Each row is a point. The window is the flat piece filled in between its corners: a triangle in 3 columns, a solid with four corners in 4, and so on. A path goes straight from each point to the next, and from the last back to the first. List the points from which the path goes on through the window.
In the rows, zero is written as 128.

Window:
[[149 117 135]
 [ 93 138 117]
 [185 137 163]]
Path:
(1): [170 139 136]
(2): [173 129 203]
(3): [115 125 146]
(4): [150 144 121]
(5): [154 148 121]
(6): [132 104 170]
(7): [125 127 177]
(8): [192 156 134]
(9): [134 144  96]
(10): [108 129 137]
(11): [119 124 166]
(12): [183 149 128]
(13): [205 124 115]
(14): [148 145 200]
(15): [142 110 148]
(16): [158 143 101]
Through the window after points: 1, 3, 5, 9, 11, 13, 15

Window (4 x 4):
[[ 98 145  97  92]
 [154 100  93  95]
 [110 136 160 182]
 [163 105  93 169]]
Path:
(1): [117 109  98 120]
(2): [109  75  82 102]
(3): [165 116 101 110]
(4): [161 152 142 145]
(5): [113 113 131 167]
(6): [ 89  80 113 118]
(7): [164 152  85  97]
(8): [149 165  97 132]
Through the window after points: 2, 4, 6, 8

Window (6 x 6):
[[141 167 133 164 138 101]
 [153 151 156 117 173 162]
 [103 107  84 184 164 136]
 [145 205  89 128  93 114]
 [ 91  87 100 104 118 152]
 [136 120  99 106 155  80]]
Path:
(1): [155 119 120 139 134 145]
(2): [160 106  71 191 115 109]
(3): [ 98 140  96 151 139 120]
(4): [ 66 173  98 144 130 120]
(5): [181 119  88 119 117  92]
(6): [153 140 113 162 127 148]
(7): [120 167 121 128 129 120]
(8): [ 66 121  97 116 172 156]
Through the window after points: none

Window (8 x 8):
[[165 114 124 120 184 147 105 178]
 [170 146 194 116 106  59 170 126]
 [180 124  95 153  82 139 179 193]
 [126 152 116  89 120 140  87 176]
 [135  66 105 148 140 103 135 107]
 [ 88 179 104 158 124 157 132 171]
 [137  62 111 155 154 168 107  98]
 [129 112 138 189 110 101 122 119]]
Path:
(1): [118  99 138 131 118 124 146 159]
(2): [140  84 172 150 130 128 135 150]
(3): [171 158  88 129 137  91 148 102]
(4): [158 108 111 145 143 116 122 129]
(5): [124  54 156 131 122 172 128 168]
(6): [126  97 112 154 125 150 122 159]
(7): [158 111  84 147 132 156 122 149]
(8): [176 108  71 160 127 118 132 121]
Through the window after points: 8

Window (8 x 8):
[[154 156 121 102 169 145  97 148]
 [ 61 215 121  84 146  93 173 127]
 [202 103 135 128 118 133 126 147]
 [125  87 107 111 154 125 113 135]
 [161  97 128 181 151 168 163 145]
 [ 91 208 102 123 162  48 142 141]
 [114  87 144 137 162 125  88  51]
 [113 143  89 144 121 148 129 110]]
Path:
(1): [113 135  97 133 158 117 148 114]
(2): [127 146  92 126 143 136 151 100]
(3): [ 97 125 128 156 113 139  83 134]
(4): [104 149 162 135 142 103 123 152]
(5): [173 140  88  72 154 127 166 117]
(6): [154  96 112 148 180 135 176  92]
(7): [116 144 144 161 116 141  89 168]
(8): [ 63 122 146 139 140 145  60 128]
(9): [183 112 123 118 157 111 149  79]
(10): [114 163 105 103 155 116 149 117]
(11): [ 67 175 169 133 122 120 105 133]
(12): [116 151 127 140 135 144 114 146]
Through the window after points: 2, 6, 8, 10

Window, 9 rows:
[[163 175 165 147 105 188 130  80 146]
 [124 149 100 148  96 141 160 101 116]
 [139 147 116  54 120 125 102  95 151]
 [180 123 200 141 149  56 105 153 158]
 [115 145 173 116  70 147 103 146 124]
 [168 110 155 181 121 113 104  75 115]
 [ 89 135 136 162 133 163 145 157  84]
 [ 98 137 107 138 171  66  93 175 179]
 [ 82 161 152 133 166  74 137  83 158]]
Path:
(1): [141 152 160 156 138 100  90 139 130]
(2): [135 101 171 115 134 104 130 128 163]
(3): [119 119 144 140 149 104 143 128 151]
(4): [140 166 130 143 131 110 100 123 138]
(5): [122 195 140 138 138  96 110  98 118]
(6): [ 99 125 135 137 137 107 152 100 157]
(7): [137  89 162 142 187 136 144 124 175]
(8): [109 187 112 150  96  95 115 121  86]
(9): [168 194 128 150 125 103  56  82 115]
(10): [138  98 157 160 121 118 148 108 131]
(11): [ 99  80 138 155  99 140 140 123 171]
(12): [120 191 117 121 147 108 101 136 114]
(13): [132 194 159 142 156  96 116  97  96]
(14): [ 89 134 147 129 135 102 133 105 175]
(15): [128 116 165 147  77 153 177 105 153]
(16): [131 184 140 123 141 118  77  89  90]
Through the window after points: 5, 9, 13

Window:
[[149 122 134 126  56 132 102 109  69 100  65]
 [157 112 147 126 179 175 144  93 103 108  73]
 [201 146 132 139 146 121 107 132 151 146 103]
 [132 129 116 145  78 155  96 101 133 127 113]
 [141 124 131 171 161 169 205 162 147 140 102]
 [135 140  88 107 143  76 170  96 141 159 122]
 [175 135 122 102 140 141  98 184 150 192 142]
 [119 182 153 160 130 108 142 139 152 194 171]
 [156 147 107  88 160 147  93 154 128  65 132]
 [ 93  74 153 155  66 133  82 157 115  84 104]
 [143  97  79 159 131 102 152 130  93 143 138]]
Path:
(1): [111 156 124 128 141 126 104 132 152 121  90]
(2): [127 144 103 152 133 143  78 131 126 125  63]
(3): [144 126 132 136 100 144 143 121 134 138 140]
(4): [165 120 124  98 106 118 145 121 148 139 135]
(5): [138 139 102 134 144 115 127 131 128 160 116]
(6): [109 131 115 148 138 178 120 123  65 157  64]
(7): [195 129 163 111 135 113 147 142 204  85 149]
(8): [208  95 152 110 114 184 142 130  89  98 140]
Through the window after points: 2, 4

Window, 12 rows:
[[160 135 176  98 129 164 122 118 140  97 163 198]
 [170  65 107 135  87 160 131 122  75  91 144 128]
 [114 156  87 114 102 146 131 111 170 176 171 162]
 [151 201 115  88 163 138 133 110 130  71 107 181]
 [127 102 122 220 140 129 166  77 121 213 129  98]
 [196 133 116 154 118  83 126 164  42 152 182 150]
 [120 110 122 147 146 153  81 130 154 143  99  50]
 [189 130 124 141 132 150 141  89  59 192  90  74]
 [120 102 121 122 149  86  81 183 139 155  68 133]
 [ 76 134 127 147 162 129 156 178  91 158 146 158]
 [136  94 139 185  84 169 190 173 131 137 161 134]
 [101 145 153 109  67  95  82 138 128  94 105 162]]
Path:
(1): [147 122 164  68 123  92 147 105 160 136 145 101]
(2): [124 104 122 142 117 127 157 140 135 128 154 120]
(3): [147 139 127 165 119 156  97 132 109 145 118 167]
(4): [160 136 114 162 123 152 136 133  99 135 145 172]
(5): [144 115 133 138 106 114 158 130 104 166 136 121]
(6): [166 119 140 106 139 105 188 144 101 145 157 105]
(7): [146 120 122 172 103 144 113 149 103 141 143 154]
(8): [165 128 124 155 116 134 119 150  84 136 141 152]
(9): [144  69 121 118 110 106 177 103 118 132 184  97]
(10): [152 101 124 115 121 138 172 109 132 138 151 103]
(11): [146 137 126 163 117 160 124 128  95 145 130 126]
(12): [135 136 108 159 139 143  99 132  93 142 119 146]
Through the window after points: 6, 8

Window, 12 rows:
[[146 145 110 103 109 146 155  79  63  92 117 122]
 [113 119 140 100 131 125  98 146  99 185 113 162]
 [132 162  82 146  96 121 129 108 128 173  86 171]
 [152 172 133 190 142 145 131  96  96 102 127 168]
 [ 78 110  96 120 158  89  88 186 146 136  82 177]
 [152 115 143 137  97  70  76 114  88  78 153 108]
 [144 143 110 158 153 110 167 114 101 161 101 121]
 [130 142  48 154 145 165 136 102  86 174 138 141]
 [187 148 166 118 111 135  49 146  92  59  86  59]
 [ 45 108 129 138 131 115  99 156 180 160 113 141]
 [210 102 147 121  78 154 115 159  83  72 115  93]
 [105  75 116  79 163 105  76 144 199 169 103 163]]
Path:
(1): [139 129 130 125 119  91 112 129 126 111 153 119]
(2): [149 142 124  99 104  94 132 151 102 122 171 128]
(3): [121 106 106 182 142 143  65  80  93 133  77 135]
(4): [137  94 121 141 126 123  93 131 103 134  82 142]
(5): [149 136 118 125 120 127 109 147 126 126 131 125]
(6): [168 157 132 125 134 124 138 132 123 111 136 124]
(7): [122 115 105 162 126 132  93 105  99 114  90 131]
(8): [105  76 127 144 101 142 105 112  89 117  80 156]
(9): [141 136 104 120 139 115 107 164 123 132 117 135]
(10): [141 185 104 111 151 151 131 150 122 138 140 149]
(11): [ 98  72 125 164 120  72  76  93 130 141  69 148]
(12): [114 105 124 156 115 114  73 118  86 122  87 134]
Through the window after points: 2, 8, 12

Window (14 x 14):
[[104 107 220 124 142 139 137  79 106 126 144 103  77 124]
 [175 155  76 115 105 144 131 145  64 156 163 187 126  77]
 [162 111 114 157 150 163 141 196 142 104 111 156 164 122]
 [178 172 142  60 176 131  63 203 118 153 144  96 124 138]
 [155 147 180 116 122  75 168 144 153 106 169 112  91  58]
 [ 95 159 140 126  84 144 111 137  50 103 161 133 129 149]
 [151 175 139 163 112 183 150 131 154  95  81 112 194 128]
 [171 120 120 144 171 126 104 193 131 151  84  76 177 103]
 [128 134 164 146 191 128 162 131  86  94  97 124 157 152]
 [123 172  69 104 113 143  96 157 104 159 110 137 116 168]
 [ 97 122 204 123  96 107 153 133 156 123 113 167 158 128]
 [155 132 136 143 111  67 117 101 216 158 173 178 143 133]
 [135 124 107  71  82  66  64  90  98  82 114 151 109 123]
 [190 139 163 148 105 135 127 115  69 109  86  94 102 142]]
Path:
(1): [175 102 135  58  90 168 140 132 127 118 157 129 148 174]
(2): [110 171 149 171 138 104 127 139 106 119 116 158 126  97]
(3): [126 171 118 146 153 151  99 156 128 126 120 147 131 119]
(4): [150 126 122  96  72 121 149 133 115 139 104 119 146 170]
(5): [167  91 134 116 115 137 160 132 118 138 156  96 130 145]
(6): [122 168 143 150 134 110 106 132 131 113  89 159 153 108]
(7): [137 183 160 142 125 117 115 153 123 116 107 132 128  99]
(8): [158 125 137 123 119 125 153 133 143 110 143 125 139 110]
(9): [166 100 132  94 116 108 141 118  68 167 154  83 156 133]
(10): [124 164 149 120 118 125 106 130 123 105 119 147 114 127]
(11): [162 173 154 154 146 101 113 151  96  85 112 187 120 120]
(12): [143 116 143 106 108 139 142 133 141 132 138  89 151 106]
Through the window after points: 3, 7

Window:
[[ 87  87 171  95 134 123  84  86 116 127 145 126  69 129]
 [163 150  87 102 192 111 102 138  71 101 160  97 147  81]
 [161 105 108 100 136 143  74 168  76 116  93  99  73 157]
 [164  80 137 135  77 115 110 132  79 185 136 181 138 191]
 [160  87 140 156 144  83 131 133 140 127 115 129 153 139]
 [165  98 141 113 102 104 165 112 107 168 186  85  67 183]
 [ 77 135 112 126 159 133 147 135 137 121 104 144 154 125]
 [150 147 127 126  75 134 135 149 129 123 130 155 130 103]
 [189 134 153 140 196 141 151  95 126 142  99 141 187 123]
 [202  86 136 134 202 120  53 168 127 176 150 106 100 112]
 [170 158 193 137 196 119 151 174  82 116  93 144  74 114]
 [143  56 132 179 169 138 119 152 127 138 145 108 169  74]
 [171 113 111 115 150 150 136 168 139  82 145 159 105 121]
 [135 109  99  92 111 100 244 117 139 130 123 144 171  93]]
Path:
(1): [153 118 110 173 168 110 119 122 122 136 116 134  94 112]
(2): [138 120  98 148 144 115 157  97 116 115 115 128 110 104]
(3): [158 110 125  93 136 113 167 147 117 140 139 136 162 114]
(4): [139 112 177  96 165 103 126 143  83 126 131  94 156 120]
(5): [151 124  79 149 132 137 149 128 134 117 119 158 106 123]
(6): [141  98 111 155 116 117 153 129  94 142 138 137 110 146]
(7): [181 126 169  54 150 136 109 146 132 148 122 146 168 106]
(8): [173 125 175 112 132 129 117 150 110 119 147 131 146 131]
(9): [159 126 107 123 170 119 134 124 110 135 121 130 120 117]
(10): [157 144  88 159 112 133 142  49 144 123  87 161 129  92]
(11): [129  68 168  99 196 113 108 196  91 133 172  95 118 142]
(12): [153 155 181  66 146 132 143 152 114 162 148  90 141 119]
(13): [146  68  78 202 180 117 124 124 127  74 108 162  90 113]
(14): [170  82  97 161 137  94 135  91 121 121  99 154 111 112]
(15): [132 126 133  89 147 136 126 152 112 133 164 110 155 125]
(16): [135 107 172  86 125 143 136 155 120 137 122 139 145 148]
Through the window after points: 2

Window (14 x 14):
[[126 185 143 110 124 147 151 154 146  91 159 115 118 172]
 [118 202 142 156 135  94  63 147 131  92  73  67 119 138]
 [164 177 113 158 142  97 170 122  84  88 117 111  87 163]
 [164 153 135 155 160 102 108 115 116 123 109 156 147 152]
 [ 71  74  84  65 133  84 167 117 138 166 103 129  83  76]
 [185 164  85 154 173 128 150  63 131 102 190  60 168  75]
 [ 72 104 104 159  71 124 139 174  91 104 195 156  85  65]
 [133 128 104 141  91 149 150 113 120 132 152 166  39 116]
 [214 175 141 164 133  94 104 137  66 155 133  78  80 151]
 [133 145  64 164 154 104 133 162 182 133 116 145 143 116]
 [170  98 140 107 143  75 163 136 154  67 112 128 105  90]
 [ 87 116 142 166 143 102 151 144 166 122  86  98  97 165]
 [136 102  84 106 144 144  74 156  98  93 157 140  88 129]
 [112  72  62  79  88 104  97 124 145 116 119 119 137 121]]
Path:
(1): [169 126 127 157 140 139 156 166 119 129  71 111 102 142]
(2): [ 88 139 129 143 134  71 120 111 146 116 149 101  93 146]
(3): [110 122 131 107 111  48 108 117 151 154 153 145  89 159]
(4): [145 126  77 158 158 147 153 143 107  88  81  96 124  68]
(5): [165 144 113 125 118 141 155 144 144 113  98 117 137 105]
(6): [100 115 106 134 140  88 113 135 143 122 143 127  93 129]
(7): [144 152 143 107 125  72 102 132 186  97 188 107  58 118]
(8): [119 113  88 138 121 130 154 130 104 122 106 123 113 115]
(9): [138 149 134 144 141 133 135 133 116 111 102  99 107 122]
(10): [195 161 109 152 136  52 111 136 115 124 179 121  92 131]
(11): [125 158  90 131 128  90  98 111 168 111 169 111  64 143]
(12): [121 106 116 140 123 144 132 164  81 121  81 124 164 114]
(13): [137 155 124 138 142 123 128 144 118 110  86 123 137 127]
(14): [142 149 123 139 131  86  95 124 138 100 140 100  96 133]
(15): [126 143 116 145 129  86 125 132 121 100 165 113 111 108]
(16): [139 111 112 124 106 154 141 127  99 114 122 119 101 111]
Through the window after points: 1, 13

Window (14 x 14):
[[104 127 179 160 174  58 114  88 111 174 137 122 148 104]
 [143 104 163 163 143  99 152 129  96 217 109 115 103 117]
 [132 119 168 189  95  76 155 107 104 164 155 114 119  58]
 [106 104 161 118 126 106 166 113  74 131 146  88 167  92]
 [141 127  90 107 140 151 121  94 172 123  45 184 117 109]
 [108 184 106 116 173 126 128  80  77  78  96 127  94 122]
 [157 121 159 173 161  76 137 111  95 119 145 144 136 160]
 [117 166 160  99 167 124 158  64  64 110 146 186 119 119]
 [157 141  98  89 165 172  78 125 163 124 112 159  88 105]
 [128 134  72 150 196 202 124  83 185 135 101 173 100 133]
 [110 145 118 150 118 114 115 111  55 155 135 148 160 103]
 [115 123 101 108 121 147  90  83 184 148 112 148  72 182]
 [121 139 118 137 141  49 181 129  93 173 160 126 144  88]
 [133 177 173 159 135 110 148 124 137 169 127 122 147 134]]
Path:
(1): [ 98 135 132 149 164 134 127 116 132 131 107 145 110 123]
(2): [154 149 110 128 148 146 121  78 127 135 114 152 118 122]
(3): [189 174 129 152 138 112 134  79 148 150 167 105 163 113]
(4): [ 82 105 149 128 151 108 152 129  67 138  99 146 116 102]
(5): [123 135 122 140 140 121 134 124 140 142 102 167 126 119]
(6): [147 134 121 118 149 108 138  80 122 139 109 131 123 114]
(7): [163 143 111 135 164 122 125  54 106 138 135 126 142 109]
(8): [ 82 142 153 128 119 104 150 157 142 160 114 164  98 142]
Through the window after points: 5, 7

Window:
[[101 134 116 113 150  81 120 138 112 176 163 122 121 102]
 [ 90 112  88  72 122 114  95  97 131 173 180 137 114 160]
 [ 83 118 172 109 118 120 118 115 159  93 143 184 150 138]
 [151  89 153 168  43 117 118 132  73 134 145 131 131 127]
 [168  98  94 125 169 114 160 111 174 100 178 110 125  87]
 [161 111 165 111 135  92 129 104 144 127 132 130 140 153]
 [124 141 172 175 114 150 152 123 158  45 130 129 162 157]
 [110 143  94 132 163  82  98  56 101 121 104 130  97 118]
 [195 152 136 143 169  65 147 148 214 111 128 154  93 117]
 [141 158 164  64 127 108 149 190  95 130 167 182 106 120]
 [118 156 131  90  96  48  89 142 136 141 135 109 104  99]
 [112  75 112 120 171  78 109 134 129  99 132 118 108 164]
 [ 98  57 109 152  85 123 137 107 130 131  98  66 116 125]
 [ 94  99  83 137 110 106 121 169 115  95  69  97 171 112]]
Path:
(1): [115 133  71 140  88  59 179 122 107  91 135 154  84 133]
(2): [118  84 151 112 166 109  88 131 144 128 132 102 136 143]
(3): [155  97 152 143 159 154  81 107 137  84 132 128  96  79]
(4): [ 89 109  91 112 134  47 145 124 122 133 127 116 128 180]
(5): [126 105  89 129 150  64 158 160 126  87 129 145 147 138]
(6): [131 113 134 121 121 134 108 102 148 131 129  99 128 102]
(7): [170 133 160 105 169 116  52 147 123  98 117 138 126  99]
(8): [130 110 124 149  95  92 138 114 117 130 138 130 116 133]
(9): [110  97 121 129 106  76 156 124 135 122 138 113 121 129]
(10): [137 160 119 124 147 151  54 135 118 114 126 166 130 113]
(11): [153  86 156  95 184 142  73 116 115 138 110  97 114 140]
(12): [ 92 140  79 169  76  52 162 101 123  98 149 153 120 116]
Through the window after points: 1, 3, 5, 7, 11

Window, 14 rows:
[[124 169 139 119 134 135 149 152  64 154 118 182  91 134]
 [162 129 141  82 143 132  72 134 133 114  96 106 129 108]
 [108 178 134 156  80 150  87 137 110  58 139 198 108 147]
 [ 74 158  86 167 108  93 155 109  98 172  99 162  78  97]
 [134 122 157 106 160 182 125  97 137 163 104  98 133 126]
 [142 121 163 143 140 169  75 165 132 150  83  89 135 105]
 [106 173 137 116  95 141 183 155  99 115 121 126  75 112]
 [108  99 128 178 100  83 132 117  72 114 113 165  84 143]
 [146 148 157 173 121 106 106 156 133  63 135 174 173 115]
 [170  97  99 157 199 149  90 135 120 108 106  97 105 125]
 [139 140 112 170  89 121 127 116  65 123 168 175  86 100]
 [ 82  85  98 143 135 115 142 152  82 134 147 174  91  99]
 [145 107  90 122 148 159 104 135  95 133  81  73 163 126]
 [121 135 155 114 180 165 109 119  70 113  99 104 116  86]]
Path:
(1): [139 110 112 117 110 150 147 126 144 124  73 169  84  75]
(2): [112 154 154 156 140 129 110 131  72 124 158 111 137 155]
(3): [ 88 137 101 180 119  96 101 150 103  70 185  95 128 146]
(4): [155 131 142 130 120 153 123 141 114 145  77 171 122 104]
(5): [122 135  95 101 144 204 114 131 152 121  68 165 113  81]
(6): [131 139 150 148 125 104 129 141  60 141 139 109  98 145]
(7): [128 175  94 130 157 155  56 153 136 161 177 104 117 142]
(8): [132 110 164 136 118 129 153 132  75  82  86 152 114 106]
(9): [129 119 100 144 125 130 118 127 120 111  64 145  94  67]
(10): [109 138 155 122 161 148 129 145  53 147 176 131 130 169]
(11): [109 154 129 136 154 115 108 126  95 116 151 110 104 140]
(12): [132 128 147 127 122 183 116 131  95 107  79 164 121  87]
Through the window after points: 1, 9, 11

Window, 14 rows:
[[174 110 103 160 136  65 164 127 150 134 153  38 163 112]
 [196  61  82 173 111 110 142 132 175 116 129  74 131 137]
 [120  61 196 129 149 164 125 163  85 118 182 112 138 183]
 [ 41 136  86 175 104 123 116 120 125 129 186 134 147  70]
 [103 116 114 185 109 115 153 130 113 108 131 134 204 110]
 [ 91 100 148 108 134 167 123 144 108 173 132  92 162 184]
 [ 68 124 117 147 102 170 126 155 113 121 148  88 184  51]
 [137 120 182  82 143 127  88 159 111 128 111 115 147 141]
 [105 103 196  72 149 164 153 118 135 117 127 115 141 146]
 [126 141 195 127  92 165 123 136 127 134 155 109 147 152]
 [104 108  87 128  89 128 146 160 136 130 197 132 186 101]
 [128 137 183 105 191 188 119 172 149 138 143 109 149 172]
 [ 73 151 177  84 138 160 140 201 130 112 116  91 120 169]
 [207 109  65 158 128 115 171 116 101 120 144  79 136 127]]
Path:
(1): [120 123 152 131 103 138 112 113 111  88 161  90 152 156]
(2): [124 118 137 114 141 136 123 112 128 106 163  95 166 155]
(3): [153 112 151 170 139 124 166 186 132 168 102  72 115 105]
(4): [ 88 118 156 123 126 144 148 156 113 144 144 126 135 120]
(5): [102 132 127 114 129 149 106 136 148  87 142  72 169 131]
(6): [122 128 121 132 118 133 126 120 140 121 154  87 184 122]
(7): [149  83 129 162 141 124 151 163  90 145 144 124 107 119]
(8): [111 122 139 136 132 122 128 171 110 160 147 113 133 120]
(9): [138 115 127 137 126 151 135 131 137 103 146  86 174 138]
(10): [108 111 142  85 136 117 107 115 123  90 149  51 186 137]
(11): [134 108 159 153 131 161 153 157 126 151 130 130 125 140]
(12): [113  97 147 146 137 154 157 187 144 187 148 138 149 105]
Through the window after points: 4, 12

Window (14 x 14):
[[195 128 146 161 101 109 148 166  77 132  79 161 138 156]
 [175 100 154 162 148  79 116 118 121  61 128 174 164 184]
 [123 103 144 106 166  48 141 137 138 145 106 155 139 151]
 [163 138 169 170 121 125 115 137 165 155 136 106  87 151]
 [139 109 116 114 106 150 140 102 104 146 154 138 172 156]
 [110 172 108 119 157 182 175 102 107 144  87 122 178 133]
 [183 115 179 109 161 112  96 191 135 134 129 147 128  98]
 [121  95 148  99 148 197 156  96 112 120 175 134 119 158]
 [142 135 152 139  60 172 123 130 137 115  83  73 108 165]
 [170 157 130  64 145 148 148 111  89 135 113 126 128 101]
 [ 89 132 147 137 134  86 109 125  92 147 129 139  88 116]
 [107 131 131 146 169  90 128 160 137 153 159  83 116 171]
 [118 133 163 128 141 133 202 138  78 183 187  98 143  68]
 [148 149  79 121 181 157 167 141 184  73 132 156 154 140]]
Path:
(1): [140 109 127 114 139 130 134 123 110 146 132 120 117 116]
(2): [139 178 204 151 122 117 140 145  97 126 122 148 153 187]
(3): [133 171 152  80 137 114 133 126 159 133 115 136 139 157]
(4): [161  91 122 174 143 147 128 143 101 126 126 127 127 133]
(5): [137  46 109 153 138 178 155  80 117  95 117 102 128 149]
(6): [134 177 176  98 152 116 129 166 129 163 171 144 120 144]
(7): [166 173 219  80 165  96 144 117 109 113 109 164 152 158]
(8): [150  85  86 163 136 134 130 154 123 131 148 132 128 123]
Through the window after points: 5

Window (14 x 14):
[[153 144 141 132 156 123 124 166 120 137 132  99  63  91]
 [ 65 133 157 131 191  86 121 145 130  92 172 122 144 144]
 [113 139  78 161 113 107 119 173  89 131 152 112 117 127]
 [113 126 142 192 117  95 148 146 141 115 129 118 151 168]
 [112 133 146 130 128 149 145 142 149 177 130 179 207  56]
 [ 94  94 165 134 197 187 140 172 129 123 130 149 117 119]
 [108  67 134 114 107  78 118  81 137 111 131 142 111  81]
 [ 73 135 130 160 120 163 190 188 124 136 186 170  99  90]
 [ 62  98 158 121  70 128 104 126 148  99 100 174 133  82]
 [107 124  96 168 186 102  88  88 158 126 134 143 114 128]
 [152 131 167  79  83 119 112 113 142 112 138 180 176 111]
 [108 121 112 147  86 112 103 101 143 132 115  50 121 143]
 [149 117 134  78 108 104 114 199 210 153 150 147 152 137]
 [144 149  70 101 153 111 134 121 139 125 105 143 117  80]]
Path:
(1): [104 153 127 129 122  93 102 159 112 184  91 154 138 141]
(2): [ 74 107 120 106 107 140 155 161 118 177 130 161 118 121]
(3): [168 150 147 179 148 126 112 131 167  64 158 131 136  72]
(4): [105 116 120 150 145 127 122 160 148  92 157 125 147 106]
(5): [108 136 141 118 110 105 135 115 133 172 119 160 145 129]
(6): [ 98 100 137 114 115  59 158 132  85 166 154 163 114 137]
(7): [121 142 105 152 128 153 111 175 154 113 141 120 136 106]
(8): [167 105 132 158  68 164  66 136 143  56 148 164 107  81]
(9): [ 78 144 125  84 188  67 172 133 137 199 106 114 175 147]
(10): [ 86 148 116  85 124 131 133 133 122 161  95 159 126 171]
(11): [122 118 126 153 134 124 135 151 152 114 164 135 122  77]
(12): [113 108 130 155 130 117 145 133 148  87 157 120 133 119]
Through the window after points: 6, 10, 12
